Rows are points. Each copy is the shape, with its points in the same order, turned, moved and blurred by noise. Some copies are also mirrored. Which?

Shape, 5 rows:
[[-34  -9]
 [ 15  10]
 [  2   0]
 [ -8  -3]
 [-38 -43]]
Copy 1:
[[-38 -10]
 [ 10  11]
 [ -3   0]
 [-12  -2]
 [-42 -43]]
Copy 1 is: only turned
Copy 2 (5 x 2):
[[-21 -20]
 [ 14  26]
 [ 11   9]
 [  3   1]
 [  0 -48]]
Copy 2 is: only turned
Copy 3:
[[ 27 -28]
 [ -5  16]
 [ -4  -1]
 [  8 -11]
 [  8 -60]]
Copy 3 is: mirrored
Copy 4:
[[-45 -12]
 [ 11  -9]
 [ -4  -5]
 [-16  -5]
 [-60  14]]
Copy 4 is: mirrored

Shape (8 x 3):
[[ 34  10   1]
 [ -6  23  30]
 [-29 -16  46]
 [ 39  24  42]
 [ 33 -26   6]
 [-21  -2  33]
 [-23  14 -11]
 [-14  -7 -10]]
Copy 1, 8 rows:
[[  8   2 -37]
 [ 21  34  -1]
 [-15  57  19]
 [ 24  40 -48]
 [-29  10 -40]
 [ -4  44  13]
 [ 11  -5  21]
 [-11  -2  12]]
Copy 1 is: mirrored
Copy 2:
[[ 24  31 -27]
 [ 12  39  24]
 [ 28   8  46]
 [ 42  60  -7]
 [ 40   1 -21]
 [ 16  16  37]
 [-21  14   7]
 [-11  -1   5]]
Copy 2 is: only turned

Shape, 10 rows:
[[ -7   8 -13   5 -27   4]
 [-17 -17 -21 -15  -3  26]
 [-10 -18 -22  -1  -7  28]
 [-10 -11   6 -20  -8  27]
 [-20  27 -12  -7 -22 -45]
 [ -7  29  -1  17  13   1]
 [ -9  20  -2  14  25  -7]
 [ 19 -26 -16 -36 -11  21]
 [ -5 -20   7   5  -4   0]
 [-11  13  -1   6   8 -13]]
Copy 1, 10 rows:
[[ -9  12 -16  23  -4   1]
 [-14  -4 -12 -10  25  17]
 [-17   6  -4   2  28  15]
 [ -3  -8 -10  -7   4  32]
 [ -5   8 -33   9 -33 -38]
 [  2  46 -14  -9 -12   1]
 [  1  39  -8 -25 -14  -7]
 [ 19 -28   4   4  28  14]
 [-14   3  14  -3  -8   9]
 [ -2  25  -9 -12 -15 -11]]
Copy 1 is: only turned
Copy 2:
[[ 13  16   9  -5 -18  18]
 [ 29   6  -1  35 -12   6]
 [ 34  13  -6  22  -9   6]
 [ 18  -2  16  27   6   9]
 [-25   2  22 -14 -54  12]
 [-24  31  -5   4  -6  -1]
 [-26  24  -9   9 -10 -14]
 [ 31 -30 -12  24   0  22]
 [ 15  -1   6   1  -2 -15]
 [-18  13   2   2 -18  -9]]
Copy 2 is: only turned
Copy 3 (10 x 6):
[[  7 -25  -2   8   2  23]
 [ 21 -15  38  -4  -1  10]
 [ 24 -23  30  -3  12   7]
 [ 12 -16  23 -10 -14  -5]
 [-21   4 -12  10  -4  60]
 [ 15  18 -15  11  15  11]
 [  8  28  -8   5  19  12]
 [-12 -30  47  10  -3  -9]
 [ -4 -12  10 -22  15   7]
 [  1  14  -5  -1  12  20]]
Copy 3 is: mirrored
Copy 4, 10 rows:
[[ -1 -11 -18 -22 -16 -13]
 [ 10   6 -28   4 -39  13]
 [  5  13 -30  -8 -35  10]
 [ -2  -4 -34  18 -22   5]
 [ 29 -42  13 -26  -1 -20]
 [ 22  15  -2  -9  10 -23]
 [ 34  17  -1  -8  11 -12]
 [-19  -3  -9  15 -34  30]
 [  8  -4 -28  -9   2  17]
 [ 27  -1  -5 -10   6  -8]]
Copy 4 is: mirrored

Shape (14 x 9):
[[ -4 -24  24   7  29  22  16  28   1]
 [ 22  11 -22 -37   3 -10   1  -7  27]
 [  0  -7   6  27  14  12  43  12  34]
 [ 10  22   2 -28  17  10 -23 -15  29]
 [ 13  38  -1 -32   1 -11 -22 -33  13]
 [-28  -1  23  32   8  -4  13   7  31]
 [ 25  15 -26 -27  10 -42 -37 -18   7]
 [ 10  30 -52 -15  13   1 -37 -21   9]
 [ 12  31 -23  -2  10 -16 -18 -30 -24]
 [-41 -18  -2   4  -5  26  27  19  -3]
 [-26 -14  15   0  -9   5  32  30  11]
 [-26 -23   9   7  19  12  46 -16   2]
 [ 46  42  -2 -14 -13  -1 -14  -9  16]
 [ 44  -5   6  -4 -25   3 -30 -30  38]]
Copy 1 (14 x 9):
[[ -9   5   2 -32 -18   7   2  12 -42]
 [  2 -35  -2  20  18  -1 -31  -2   8]
 [-18 -20  -1 -26 -25  41  -6  30  -8]
 [ 16 -44  10  -6   2 -14 -19 -23   5]
 [ 29 -30  22  11   9 -13 -20 -23  31]
 [-23 -17  24 -30 -25  20  23  15   6]
 [ 24 -29  -5  27  40 -24   3  -8  28]
 [ 17 -36 -32  13   0 -33 -12 -20  39]
 [ 39   1 -11  13  -2 -14  -1  -8  38]
 [-41  18   4 -11 -42   4  -8   5 -12]
 [-39   8  24 -14 -20  11 -10  24 -14]
 [-13   8   7   3 -41  40   4  -1 -19]
 [ 30 -26   8 -17  24  -5 -42   1  35]
 [  2 -29   1 -28  46  20 -21 -34  29]]
Copy 1 is: only turned
Copy 2 (14 x 9):
[[ 20   3  -5 -29 -22  -9   6  -8  25]
 [-21  17 -27 -24  40 -16  14  -4 -27]
 [-18  20   8 -29 -11 -37 -26 -13  20]
 [-14  -2 -20 -19  51 -19  38 -12  -1]
 [-11  -5 -25   8  60 -21  34 -16 -23]
 [-24  10  27   6  -7 -22   7 -21  32]
 [ -8 -17  -2  -1  54  -4  26   0 -57]
 [-29 -29 -13 -20  60   0  10  22 -21]
 [  4 -27 -18  24  41  -7   4  12 -22]
 [-20  16 -10   0 -18  17  -9  -3  38]
 [-13  28  -4   0 -24   5  -9 -28  17]
 [ 18  32   8 -12   9  -7 -25 -12  35]
 [-21  -4 -42   1  30 -50  32   4 -35]
 [-19  29  -2  -8  31 -48  53  32 -26]]
Copy 2 is: only turned

Shape, 16 rows:
[[-24 -10  13 -19 -11   5  22  -8  -5  10 -36  25]
 [-52   6 -10 -31  -6  14   6  10  18 -14 -13  16]
 [ -6  18   2 -22 -18 -12  15  15  10   1   0  31]
 [ -4  18   3 -28  -2  16   3   7   1 -31 -34  27]
 [-37   7   6  -3  54 -35  -6 -12  -5   4   4 -14]
 [ 29 -32  -9   2  13  33 -14 -19   1   6  26   2]
 [  8 -27   2  11  11  20  -1  20 -19   0  40  -3]
 [  5   9   7 -11  14 -32 -22 -22 -24  11  27 -33]
 [ 28 -14 -23  17   6  31 -12 -20   5  33  48  -9]
 [  7   2  22  30   6  30 -26 -15 -13  22  36  -4]
 [-17  29 -28  29  38 -47   1  -3 -33   9   0 -34]
 [ -4   7  18 -26 -14  27  13  24  36  -4 -35   3]
 [ 13  -4   1  13  -1  34   7 -35 -14  -1  48 -22]
 [ 21 -27   6  35 -13  11 -15 -25  16  -9  35  -3]
 [-34 -11  -2 -27 -24   7 -12  13   1  -6 -35   2]
 [-38  18 -11   5  36 -31 -40 -17 -26   7   0  -6]]
Copy 1 (16 x 12):
[[ -5  31  23 -12 -17 -11 -15 -27 -26   1  14 -12]
 [ 12  16  -7 -20 -43   0 -24  -5 -41  -4 -18 -18]
 [ -3   1  -4 -13 -21  19 -42 -32 -16  -6   9   2]
 [ 22   1  20 -32 -12   7 -44  -4 -35  10  14 -19]
 [  9   1  -6  10   8  -4   3 -17   2  42 -51  -7]
 [ 34 -13  -6 -39  32 -14  17 -11   3 -32   6  24]
 [  0  -5 -28 -30  45  -3  -4  -9  -4 -34 -14   5]
 [ -4  -3  -9 -17  17  11   0   4  40  27 -27  27]
 [ 16 -23 -33 -24  26 -16  25  -6   6 -31   8  49]
 [ -8 -27  -4 -22  33 -37  -4   4   5 -25 -15  40]
 [-11  -1 -25  35  33  17   6  15  -3  54 -23  12]
 [ -9 -14  16 -54 -28   8 -14 -22 -49  -2  13 -16]
 [ 13   6 -21 -42  35 -17  -1   6  -4 -16 -11  60]
 [ 17 -15  13 -22  32   9   9  -4 -10 -43 -19  52]
 [ -7  16  17 -25 -31   6  -8  10 -22  -9   0 -28]
 [ 10  -6  -2  30   3 -15  -6  18  17  33 -36  -4]]
Copy 1 is: mirrored
Copy 2, 16 rows:
[[ 10 -12   5  11  11  24  46 -11  -6  -8  18 -27]
 [  1   4  22  -5  -6  18  41  -3 -31  28  -8 -20]
 [-27 -16  -1  -9  -2 -14  42  -5   0   0  -9  -5]
 [ -7   0 -13   0  26  17  38 -24  -2  34  -4 -15]
 [-13   9  21  20 -21   3 -24  17  20  24  31 -27]
 [ 53 -11 -26 -18 -12 -26  -4 -18  12   4  27  13]
 [ 36  -2  14 -20   8 -32 -10 -16  16  -9  14  17]
 [  6 -37  -2  12 -17  -3 -32  23  38  13   6   4]
 [ 46 -16 -18 -28 -42 -22  -5 -16  24 -13  25  29]
 [ 46 -10  -1 -27 -24 -11 -11 -11  48 -18  -1  -9]
 [-26  19  12  38 -21  17 -37  18  43   4  11  28]
 [-17  -6 -17 -35  17  26  29 -31 -29   2   1 -20]
 [ 51 -28  -5   0 -34 -18 -19 -37  18   2  -1  14]
 [ 45  -4 -38  -1 -21 -33 -15 -11   2 -23  -5  -4]
 [ 13  -2   3  -5  23  29  31  14 -22   8  -8  -9]
 [ -2  13  11  16 -22  12 -11  42  45  32  10  -7]]
Copy 2 is: mirrored

Shape:
[[-14   5  24  23  14 -12  50  13   9  23  19  11]
 [-14  15 -20 -17 -22   5  -1   6 -17 -30 -24  -3]
 [ 20  27  17   9  31  -1  24  -5 -26   0 -28 -19]
 [ -9  21  23  -5  22  20  30 -33  28  25  11 -11]
 [ -1  -2  21   0  14 -14   7 -11  15 -21  12  44]
 [ 17 -39 -19  -7 -29  20 -11  10 -25  18   1  -9]
 [ 18  30  26 -27  19  14  -4 -26  -5  11  18  24]
 [-23   2 -11  -4   5 -39  33  -1   1  38 -13  12]
 [ 14 -32 -20 -22  -8   2  29 -35 -21  21  17  41]
 [ 25   0 -32  29 -27   1  10 -13  39  13   3  15]
 [-18 -35  -6   8 -12   5  -6   3  35 -12  21 -22]
 [-41  16 -18 -22  13 -22   2  11   3  28 -14   8]
 [ -2 -30 -15 -23   8 -42   0   4  -4 -16  11   7]
 [-24 -11  26  16 -24 -35  26  13  36  30  27   6]
 [-22 -18 -28  12 -26  10  33 -35  14   9   3  29]
 [ 27 -34 -16  -9  14  -7  28  29  -8  -4  18 -19]
 [-32  -7  21 -24  -5 -22  13  18  30  -9 -36  12]
 [-11 -14   6  28  35 -12  -3  32  -8 -22  30  -7]]
Copy 1, 18 rows:
[[-12 -24  27  21 -27 -22 -45 -23   2 -32 -27  -7]
 [ 28 -25   7  -3  15  26   1 -19   9   6  20  16]
 [ -7 -27  -1  22   6 -41 -22  -2 -17   1  22  24]
 [-22  12  23  43 -29  -6 -27  19   5 -23   5  -2]
 [-21 -21  39 -23  -4  -2  -2   3  -4 -17 -14 -23]
 [ 40   5 -26  -3   1   2 -16 -15  17  38 -26 -14]
 [-36  15   6   3 -13 -22  20   6   8 -13   1   2]
 [ 34 -39  17  12 -32 -17 -21   4  16 -37 -26  11]
 [ 29   5  33  -3 -31 -31  17  -5  33  18 -26 -25]
 [  9 -26  17   6 -54  28 -10   2 -20  30 -26  -8]
 [ 15   7  21  -7  -1  41 -54   9  -1   6 -22 -15]
 [ 20 -34   2   9  -8   8 -11  14  33 -39 -21  28]
 [ 29 -13  24 -50  -1  -5 -25  10  13  -8 -19   7]
 [ 13 -11  15  -1 -42  15 -48 -14 -13 -50 -42 -24]
 [ 32 -15  51  27 -30  17   0  -2  14   8 -25 -23]
 [ 12 -10   6 -28 -15 -20 -60 -16  20  27 -12   6]
 [ 16 -48   6 -12  -2  23 -30   9  16 -46  15 -23]
 [-15 -18  24 -20  29  -4 -57 -13  -5  -1 -39  15]]
Copy 1 is: only turned
Copy 2 (18 x 12):
[[ -2 -12   7  31   5   6  14  43  33 -33  -1  14]
 [-10  -4 -18 -26  -7 -19 -19 -29  19   8  15  -3]
 [-19   1 -30  40 -30   6  16 -17   4 -19   7  -9]
 [-13   8  35  26 -36   1  10  29   2 -26  32  -3]
 [ -8 -32  27  14  -4   2  28  10  27  28   4   6]
 [ 14  12   7   9  23   1 -39 -30 -16   6  -1  35]
 [-26   5  44  43 -26  -4   7 -16  21  13  11  -8]
 [ 18  30  -3   2   2 -16  27  26  27 -13 -15   9]
 [-15  17  41   7   9 -20  20 -13   2   8 -12  59]
 [ 46 -28  37 -10  -9  -8  10 -19   3 -28   4  21]
 [ 17 -25  22 -20  12  16 -27  26 -20   3  12   2]
 [ 12  41   0 -14 -12  -1   1  18  39   5  -7 -12]
 [ -5  -6   4 -13  13  -4   6   8  -5  32 -36   1]
 [ 33 -15  25  16  30 -14   4  55  22 -16   1  -3]
 [  9  -1  33 -29   7 -15  21   5  11 -16  25  46]
 [ -7 -17  -7  13  -2   7 -25   8 -17  -7 -42  26]
 [ 21  -7 -20  -5 -15 -23  -2  36  27  33  17  -4]
 [-13 -31  -6   8  17  52  -9  16  13   1 -21  -9]]
Copy 2 is: only turned
